Rows are points. The points of each table are mixes of a few directions, plus a little noise. How many directions does each table use, and how many do they share? Where both have some left over, give the other angles between the two spaces (their principal angles), to ten degrees, smallest first.

First (5 x 2)
[[-19  34]
 [-16  30]
 [ 15 -28]
 [ 32 -59]
 [-12  23]]
Second (5 x 2)
[[ 11 -22]
 [ 14 -25]
 [ 23 -43]
 [-28  50]
 [-21  38]]
Directions: first 1, second 1, shared 1

First (9 x 6)
[[-30  22 -50 -28 -37 -10]
 [ 18 -32 -64 -28  16  37]
 [-83  28  36  59 -15  53]
 [ 21 -35 -13 -27  10 -11]
 [ 15 -11  15 -20  -6 -42]
 [ 23   7  34  18  15 -10]
 [-34  28  35  30 -14  -1]
 [ 31  26 -16  -5   0 -13]
 [ 37 -34  20   0  32   0]]
Second (6 x 6)
[[-22 -23  17  -2  -2 -60]
 [-25  -1  21  -1 -16 -14]
 [ 54  71 -22  27  14  39]
 [ 11 -55 -31 -18  28 -25]
 [ 20 -14  45  -3   3  49]
 [-37  24 -29  -2 -26  13]]
Directions: first 4, second 4, shared 3; angles 50

First (9 x 11)
[[-35  63 -69 -44  12  22 -31  -6   9  54 -44]
 [  5 -40  45   5 -24 -11   8  11   1 -10   5]
 [  0  13 -14   2  10   2  -1  -6  -2   0   1]
 [ 27 -26  27  37   8 -12  21  -4 -11 -40  34]
 [ 37 -46  51  48   3 -18  31  -1 -14 -58  47]
 [ 22 -40  45  28  -7 -13  20   3  -6 -35  26]
 [-57  58 -63 -75 -14  24 -48   6  21  86 -74]
 [  5  -6   6   8   1  -3   4   1  -1  -9   8]
 [ -6  22 -25  -5  11   7  -7  -5   0  10  -6]]
Second (8 x 11)
[[ 40  39 -29  24   5 -16  15 -42   0  17  23]
 [ 59 -33  64  21 -71 -48  24 -30  18  33  22]
 [ -9  22 -36  11  45  17   0   1 -14 -29  10]
 [  2  17 -32  29  59  16  10  -2 -22 -52  27]
 [  1 -14  12   7   4   0   4   7  -4 -17   7]
 [-47 -31  37 -65 -64   3 -33  35  26  58 -62]
 [-28   4  -4 -37 -21   7 -21  13  12  36 -36]
 [-18  -4 -12  10  43  20   0  18 -17 -46   9]]
Directions: first 2, second 3, shared 2

First (9 x 18)
[[-28  17   5  -5 -21 -23 -54  34  19 -26   8 -57  21  -9 -36 -21  33  -7]
 [ 34 -18 -20  12 -24  11  12  -6  34 -18  -4  69  12  -2  27  44 -17 -13]
 [ -1   3  -7   4 -28 -10 -32  20  32 -28   3  -2  21  -8 -11  10  14 -12]
 [-44  23  23 -15  20 -18 -27  15 -32  13   7 -88  -7  -1 -39 -52  27  12]
 [ 47 -28 -11   9  25  35  81 -51 -21  35 -13  95 -28  13  58  38 -51   8]
 [-25  17  -2  -1 -41 -28 -75  47  43 -46  10 -51  36 -14 -41 -10  41 -16]
 [ 19 -11  -5   4   9  14  32 -20  -7  13  -5  40 -11   5  23  16 -20   3]
 [-13   3  22 -12  62  14  55 -36 -74  61  -4 -25 -45  15   8 -36 -19  28]
 [ 10  -5  -5   3  -4   4   7  -4   6  -2  -1  20   1   0   9  11  -6  -2]]
Second (8 x 18)
[[ -8  47  30  29  -3 -27 -85  -1  -8 -53  24 -19  17  -1  23 -10  -6 -26]
 [ 49  20 -37   8 -23  23  42 -12 -50 -31 -55  30 -62   5   2 -24  14  54]
 [ -7  16 -17 -26  14  -1  36  28  36  33 -14 -23   4  -9  34  12   3 -22]
 [ 14 -22 -11   8 -37   6 -21   0 -23 -42  -7   8 -14  -1 -58 -19  30  38]
 [-20 -83  12 -32  21   5  -3  17  26  30  51 -12  30 -21 -39  22  16 -25]
 [-35  -6  13  -5   4 -13 -11   8  39  29  17 -18  39   4 -10  13  -8 -23]
 [ 25  28  38  37  38   2 -25 -53 -65 -24  21  39 -25  11  65  -2 -46  -9]
 [-20   0 -28 -20 -13   5  67  12  44  58 -38  -6  12  13 -17   8  -1  14]]
Directions: first 2, second 5, shared 1; angles 90
